Rows are points. The last column is the point's height on a tilted bowl or saddle (a function of degree 2), plus a little noise. Along how many of its main directions does it bend up, bend down or stay straight?
In the rows, zero is written as 128.

Points (11 x 3)
[[165 150  98]
 [129 148  98]
 [124 214 194]
 [174 140  98]
 [ 65 122 174]
 [133  69 131]
 [ 92  46 208]
 [175 150 102]
 [128  84 116]
 [166 139  91]
 [126 172 119]]
Directions: 2 up, 0 down, 0 straight

Points (17 x 4)
[[138 158 111 138]
 [ 97 161 121 131]
 [ 47 172  92  90]
 [159  72  84 132]
 [119 216  99 135]
 [ 44  92 124  62]
 [119  92 120 106]
 [157 164 144 115]
 [115 108 162 105]
 [ 96 193 180 159]
 [143 183 116 135]
 [111 126 181 123]
 [124 177 170 138]
 [126 151 121 132]
 [141 108  42 211]
 [125 150 150 126]
 [239 118 130  17]]
Directions: 1 up, 2 down, 0 straight

Points (24 x 5)
[[ 92 159  63  67  30]
 [177 157  27 122  33]
 [124 110 204 130 149]
 [131 177 159 143 129]
 [111 140  84 117  62]
 [175 159 141  83 108]
 [139  75 120  75 118]
 [108 129 127 127 105]
 [176 112  89 174 120]
 [112 125 179 133 141]
 [143 101 190 148 157]
 [113 190 171 138 139]
 [ 80 129 154 169 134]
 [120 130 168 133 133]
 [154 107 151 172 152]
 [216 141  83  67 110]
 [162 147  54 165  49]
 [111  86 220 158 174]
 [154  71  91 221 137]
 [ 97 113 199 120 147]
 [176 101 130  81 117]
 [104 160 195  97 133]
 [143 151 122 183 108]
 [195 137 163 176 181]]
Directions: 2 up, 1 down, 1 straight

Points (41 x 7)
[[164 178  70 101  64 103 144]
 [120 116  95  65 139 117 139]
 [ 84 100  23 132 165 146 125]
 [107  98  51  63 111 152 107]
 [126 159 116 154 132 106 148]
 [109  94 154 189  75 135  87]
 [176 151 187 114 121 169  83]
 [ 74 149 141 192 153 114 116]
 [129 152 132  76  79  85 161]
 [135 142 122  68 118 122 141]
 [205  53 168 140  81 159  16]
 [151  82 156 122 102  68 124]
 [ 54  40  91  62  57 144  86]
 [183 152 127  65 128 111 134]
 [125 175 183 147 120 170  85]
 [121 138 102 177  67  83 136]
 [112 207 150 153  87 175  83]
 [151 110 119 167 161  91 126]
 [179  38 152  84 199 171  32]
 [156 148 149 137  57 114 143]
 [ 55 161 136 135 126 186  78]
 [ 95 230 136 144 129 199  36]
 [ 42 138 104 116  83 115 137]
 [128 114 155 196 123 114  99]
 [127 134 230 133 148  69  97]
 [216 145 112  64 119 127 108]
 [181 116 133  71 117 156  97]
 [ 88 131  97 135 114  79 160]
 [173 166 102 125 119 140 127]
 [116  74  98  90 200  96 134]
 [136 133 120 189 137 109 122]
 [144  95  95 128 159 223  36]
 [107 158 112 124 224 146 112]
 [161 218 128 169 126 148  99]
 [ 96  88  99 168 178 184  89]
 [109 116 176 128 130  89 137]
 [ 69 141 174 137 100 102 135]
 [165 110 113 162 104 104 124]
 [106 133  78  73 147  94 147]
 [204 146 132 161 201 160  55]
 [174 103  69  98 151  70 130]]
Directions: 0 up, 5 down, 1 straight

Points (69 x 9)
[[111 182 175 112  90 130 152 112  88]
 [ 72 140  95 145  87 134  59 198 118]
 [113 144 152 148 136  72  83 197 137]
 [126  53 123 144 172 128 115 110  85]
 [186 155 122 163 134  93 158  76 145]
 [197 130 119 108 132  92 125  95 106]
 [128 113 139 146 172 145 119 122  94]
 [147 123  79  95 101 168 162  63 126]
 [108 137 185 142 115 199 166 215  11]
 [101 148  97 107 110 112 140 127 127]
 [ 66 141  93 104 159 129 137 120  98]
 [159 116 116 147 116 105 155  90 130]
 [133 136 151  94  75 121 109 190  85]
 [125 139 116  56 146 150 129 111  50]
 [154 204 161 108 133 136 137 155  77]
 [ 55  71  83 145 131  89 123 102 144]
 [124 161  88 175 191 120  86  77 140]
 [ 83 140 115 112  84 249  96 127 174]
 [140 153  91 138  66 111 130  91 147]
 [147 118 191 111 177 116 126 154  56]
 [108 134 138 140 110 140 144 133 132]
 [113 114  96 138 160 103 172 170  95]
 [ 58 151 128 143 148 205 130 113 128]
 [141 197 133 138 126 111 165 152 116]
 [ 61 124 162 120 165 100 116 179  71]
 [105 114 112 142 117 133 161 157 139]
 [105 162 120 123 167 142 116  95 117]
 [ 83 146 202 121 113 126 175  94  62]
 [108 135 159 153 146 110  73 109 121]
 [ 95 115 138  65 109 132 130 118  86]
 [166 161 103  99 144  94 176 121  86]
 [103 137 121  83 164 104 186 150  44]
 [146 147 127 148 131 115  81 137 139]
 [167 118 122 136  97 131 139  62 114]
 [117 138 160 101  99 147 162 116  87]
 [ 92 156 110  79  91  76 161 142  79]
 [125 123  94 144 118 132 107 116 154]
 [114 102 105 120 147  94 108 144 142]
 [172 106  94 148 117 140 157 180 119]
 [ 92 202 143  93 158  96 114 142 101]
 [165 120  36 136 110 165 121  80 148]
 [174 130 132 114 125  91  40 107 114]
 [129 118 129 141  57 129 138 119 153]
 [145 143  97 146 145 126 123 103 141]
 [141 135 167 148 138 132  73 131 102]
 [101 167 147 134 131 113 166 151 104]
 [193 126 148  90 128 111 145 169  56]
 [ 79 129 102 157 114 121  76 129 143]
 [186 152 106  78  68 152  70 147  53]
 [112 116 107 132 122 102 135 137 146]
 [173  76 121 178 113 138 106  73  96]
 [ 98 135 132 156 156 116 106  79 131]
 [164 158 138  94 116 141  95 157  73]
 [143 119 152 116 147  80 121 131 131]
 [189  92 175 118  67  99  77 121  74]
 [107 115  59 138 187 169 140 157  82]
 [131 115 135 158  84  78 161 110 136]
 [157 211 125 155 142 154 112 167 114]
 [128 188 114 110 134 131 112 127 113]
 [138  95 107 157 111 104 155 110 147]
 [100  61  98 131 145 147 147  99 135]
 [161 122 120  54 115 120 160  79  43]
 [141 123 115 136 156 137 148 129 110]
 [139 162 144 153  62 113 107 143 124]
 [182 132  91 109 117 174 179 131  83]
 [183 133 174 130 150 152  87 158  51]
 [134 142 102 159 120 160  85 145 137]
 [ 79 111 188 127 111 124 100  43  46]
 [ 71 168 141 187 166 170 139  95 146]]
Directions: 2 up, 6 down, 0 straight

Points (72 x 9)
[[142 178 133 136 161 224  82 125 112]
 [107 180  56 142 143  51 124 119 117]
 [172 137 130  67 113 207 148 108  55]
 [ 95 135  66  71 221 106 107  67  50]
 [115  71  77 160  56 150 127 166  59]
 [153  94 136 171 167 227  95 113  85]
 [191 132 152  71 201 184 138 155  51]
 [ 95  96 123 104 122 148 116 154  88]
 [166 203 145  89 144 104 121   7  63]
 [ 85 136 204 125 161 127  80 136 111]
 [142 146 189  51 130 141 113  86  80]
 [131  71 168 189 117 160 172 139 108]
 [159 128  98 126 170  93  71 156  96]
 [112 128 163  82 155 120 127  95 105]
 [172 179 118 136 101 127 106  96 127]
 [139 179  63 162 128 101 151 127 122]
 [167 127 120 142 151  88 164 163 108]
 [130 170 136  16 165  68 139 179  41]
 [189 112 150 153 124  60 162 131 110]
 [ 48 147 197  96  83  49 130 132  71]
 [159  99 140  94  70 142 140  63  88]
 [115  90  53 135 203 124 113 156  54]
 [113  86 124 117 158 163  95 133  85]
 [159 111 158 151 137 171 157 116 125]
 [ 78 132 162  71 157 137  86 186  66]
 [152 104 123 152  69  64 164 128 103]
 [127 109 224 185 125 150 129 111 152]
 [ 89 152 103 139 107 126  96 160 125]
 [129 141 116 132  61 132 145 135 114]
 [154  54 176 135 120 133 118  98 112]
 [ 56  80 115 160  77 185 159  25  57]
 [158 183 213 165 136 133  83  87 150]
 [126  82 165 153 134 127 163 104 126]
 [178 161  76 104  69 121 208 136  69]
 [121  55  94 102 120 100 140 145  71]
 [115 156  49 197 134 136 141  94 101]
 [121 124 102 180  97 156  90 116 119]
 [150  69 154 132  65 100 155 130  97]
 [104  59 120 116 138 146 202 126  69]
 [ 80 144 161 124 130 122 120 115 126]
 [165 151  91 146 127  62 131 149 114]
 [117 121 151 134 154  52 138  71 120]
 [175 184  86  93 128 118 105 127 105]
 [ 88 101 179 171 105  97  60 100 117]
 [114  97  91 155 127  74 119 138 108]
 [121 231 116 154 141  95  78 144 140]
 [162 102 164 167  81 172 112 129 126]
 [138 153 159 115 159 133 187 180 103]
 [180 119 112  60 135 172 104 154  52]
 [128 161  94 121  91 131 125 145 123]
 [ 19 126 203  89 118  96 131 184  39]
 [164 101 179 140 162 128 136 103 128]
 [170 178 140 112  77  47 151 119  96]
 [ 78 177 193  96 148 125 114 164 102]
 [ 77 161 104 140  16  56 145 118  80]
 [150  61 158 123 140 107 174 149  88]
 [156 197 109  78 165 129 115 150 106]
 [148 149 110  83 208 176 152 157  62]
 [138 172 168 148 134 142  97 184 147]
 [137 133 166 180 140 101 107 108 145]
 [ 40 198 119  96  96 196 111 127  76]
 [ 94 144  92 112 187 117 130 170 100]
 [162 121 145 158 100 143 164 160 123]
 [172 100 147 134 101  73 115  99 116]
 [112  82  68 118 145  77 136 156  82]
 [144  54 169 114  86 133 112 101  95]
 [151  80 171 173 135 138 143 131 127]
 [145  94 163 128 135  56  97  64 116]
 [180  89 105 121  74 129 117 132  83]
 [164 156 165 112 144 155 108 147 127]
 [ 91 150 152 100 115 185 130 152  99]
 [ 87 109 112 161 190 158  98 105  90]]
Directions: 0 up, 6 down, 2 straight
